Each row is a point. The last column is the point's height on a tilted bowl or saddle (a function of degree 2), plus a little noise. Count its main directions that bend up, bend down and stay straight.

Points (10 x 3):
[[  0   9  35]
 [-71  46  52]
 [ -4 -67  22]
 [ 58  -1  49]
 [-27 -38  51]
 [ 38  25  37]
 [ 30  35  27]
 [ 34 -18  31]
 [ -8 -41  36]
 [ 95 -18  74]]
Directions: 1 up, 1 down, 0 straight

Points, 17 rows:
[[  5   1 -32 -44]
 [ 49 -33  81 -47]
 [  5  95  24 -29]
 [ 55  30  46 -33]
 [ 68 -36  90 -59]
 [ 10  73 -27 -53]
 [-10  -7 -29 -48]
 [  6   3  27 -23]
 [-13 -51  23 -50]
 [ 39  31  23 -26]
 [-58  -8 -33 -88]
 [ 11 -13   3 -27]
 [ -7  26 -16 -38]
 [ 15  24 -30 -43]
 [ 62  -8 -23 -38]
 [ 26  -4   6 -24]
 [ 55 -12  29 -25]]
Directions: 0 up, 2 down, 1 straight

Points (25 x 5):
[[ 13 -16 -36  95  68]
 [-17  40  41   9  -5]
 [ 32 -34  -4  32  -5]
 [  6  -1  41 -24 -11]
 [ 22 -13   9 -42  -1]
 [  6  63 -42  11  23]
 [ 15  23 -48   9   0]
 [ 28  -6   6 -17 -26]
 [-11  22  56 -40  19]
 [-41   3  20  -3   8]
 [ 17  31 -27 -15 -12]
 [  0  26  13 -11 -27]
 [  0  16  -5  27 -28]
 [-46 -19 -27 -35  58]
 [-29  -3  -6 -87  95]
 [  3  11   0 -16 -27]
 [-13  23  21   3 -23]
 [-24 -53  12  47  51]
 [-27  39  22  27  -2]
 [  2 -18  10  18 -22]
 [ -3  10   9  39 -22]
 [ 54 -19  66  10  26]
 [ 39  27 -14  19 -27]
 [ 15 -40  14   7  -4]
 [-19 -29   9 -22  10]]
Directions: 4 up, 0 down, 0 straight

Points:
[[-23 -35  10  52   8  36 -32]
 [  1  18 -11   6  31 -24   3]
 [-34 -13  28 -25  15  18 -19]
 [ -1 -78  15   0 -57 -27  46]
 [ 18 -68 -21   2 -14   6  49]
 [-18 -18  59  14  18  26 -33]
 [-59  -5  -5  33 -34  11 -14]
 [ 21 -28  15 -13 -19  -9  14]
 [-18  -6 -35 -31 -33  23  10]
 [-28 -57   7 -18  -7 -32  33]
 [  6 -13  -6  31  19 -10   8]
 [ -7  47  29 -21 -42  34   8]
 [  0  -7  28  -2 -16 -77  41]
 [-11   5 -32  49  -6  22 -22]
 [-54  51  23  46 -17 -29 -19]
 [  9 -37 -56  32 -43 -10  72]
 [-56  -4 -29 -50 -12 -21  10]
 [-10  30  30 -23 -31 -15  26]
 [-34 -11 -50  42 -17  22  -6]
 [-78  -2   9 -51  -9  27 -48]
 [-14 -20  16  91  24  55 -95]
 [ 51 -38  47  29  21  -2 -45]
 [ 43   1 -15 -27  -2  -7   4]
 [ 15  -3  43  32  35 -23 -30]
 [ 23  18  13  -4  39 -14 -15]
 [-30   7  19   4 -32 -38  34]
 [ 25   8  27 -18  40  11 -24]
 [ 60   8 -30  -7 -26 -19   7]
 [  0 -34  24 -31  19 -25  -1]
 [-63  -2  -5 -17 -16 -34  23]
 [ -3  49   5  24  49  15 -42]
 [-59 -18  48  -5   2  34 -42]
 [-16  30  16  57 -42  -6 -29]
 [  6  28  -4  40 -29  10 -20]
 [ -8 -22  27  20  26  18 -19]
 [ 21  -1   3  21  42  23 -28]
 [ 19 -32  21 -33 -41 -51  32]
 [-15   2  15 -15  32 -11  -4]
 [ 16  39  60 -12  10   9  -5]
 [-95 -40 -37  -6  -7 -35   8]
 [  4 -48  34 -11  -9 -88  38]
 [-49   4   9 -37 -13  30 -17]
 [-33 -43 -26  15 -34  -5  47]
 [ 34  11 -77  15   0  13  -4]]
Directions: 1 up, 4 down, 1 straight

Points, 62 rows:
[[-42   6  -3  47  -8  32 -25 -13  -8]
 [ 16 -26  -3  23   3  10   4  41   2]
 [-10   6   8  19  20 -38  -5 -31  13]
 [  0  49  34 -33 -29   4 -21 -17  49]
 [ 10   7  39  -4  24  14  14  -6   2]
 [ -2   9  -6  14   1   4 -21  -2   1]
 [  9  61 -22 -20   1  55   6 -35  15]
 [ 16  10 -50  -4   9 -30  28  -5  15]
 [ 12  -1   3  -4  -5  10   0 -30   8]
 [ 22   2 -54 -23  27 -17  -4  19   3]
 [-38  12  15  11  12 -10   1 -19 -10]
 [  2 -12 -12 -47 -19  61   0  11 -22]
 [ -6  26   1  20 -14  29  13 -26  25]
 [  7  13  17   7  18 -12  12 -50  35]
 [-18  11  23   8  36 -42 -25 -30  11]
 [  6  35 -14   3  21  -3   5  10  20]
 [ 22  24  47   2  38  13  23 -34  21]
 [ 17   3  12 -28  -5 -13 -39   9   6]
 [ 27   9  31  10   6  53 -26  -3  10]
 [  1   7  25  -7  13   7 -10  -8  -1]
 [ 29  54  11  20  23   3  21 -17  61]
 [ 15 -39  26   8 -12 -23  39  29 -21]
 [  0   5  24   5 -22 -21  19  -1  -7]
 [-32 -15 -16   1 -27  43 -43  16 -32]
 [-13  18 -19  41  -6   3 -19   8   9]
 [ 42  31  28   5  13  58  -2  -2  17]
 [ 23  -7   9   1   2 -53  31 -51  28]
 [ 22 -15 -14  44 -39 -16   8  17 -12]
 [ 27  24  12  38 -24 -17  95   7  95]
 [ 14   4 -23  18  37  -1   8 -20  23]
 [ 35  15  29 -11  30  16  44  17  31]
 [-43   7  34 -18 -13 -19  58  37  10]
 [-54 -43  14  19  54  -4 -29   5 -82]
 [ 39  34   1  14  17  -2  -9  21  37]
 [-45 -28   5  -3 -28 -22  -2 -13 -31]
 [ -2  18 -42 -38  55  40  24   0 -22]
 [ 88  19  -1  11  23   0  16  27  63]
 [-15  56 -26   0  18  66 -49   8   3]
 [-23  -5  -1  -9  10 -31 -42 -20  -3]
 [ 12  -3 -35  28  -3 -18  35  -1  26]
 [ -5 -16  -6 -17 -50  11  -8  26 -34]
 [  7  14 -15  25 -19   7 -67   8  30]
 [ -8 -16   9   4  10   2 -18  40 -23]
 [-10 -26  -5 -18 -11  12 -15  -1 -23]
 [ -8  10  38  -6 -46  10  10 -11  13]
 [ 17 -13  -6 -32 -11   1 -19   6 -13]
 [-10 -39  -7  16  -9  15  -5 -25  -4]
 [-18  17  -8  16  16 -57 -15 -13  -3]
 [ 31   8 -30   3 -14  15 -15  36   9]
 [ 12   6   6 -16  37  10  25 -40   4]
 [ 18  20   4 -32  29 -10   9 -34  15]
 [ 14   7  28  15 -30  16  32  -6  19]
 [  4  17  -3   6  27 -19 -12  40  -3]
 [-10  -6  20   5 -17  23  38  15   4]
 [ 14 -23 -33 -25   5 -11  11 -16 -15]
 [  6  14  -2  -9   0  -2 -27  72   5]
 [-36  45 -14   1  28  -9  51  50  24]
 [ 34 -10 -34  15 -10   3  33  -8  30]
 [ -3  -5   7  36 -20  -9  24  -7   8]
 [ -2 -24  33  34  15   0  43  -9   8]
 [-41 -32  -5   7 -13 -10   6  -4 -39]
 [-17 -34   4 -33  12 -25 -13 -29 -17]]
Directions: 4 up, 2 down, 2 straight
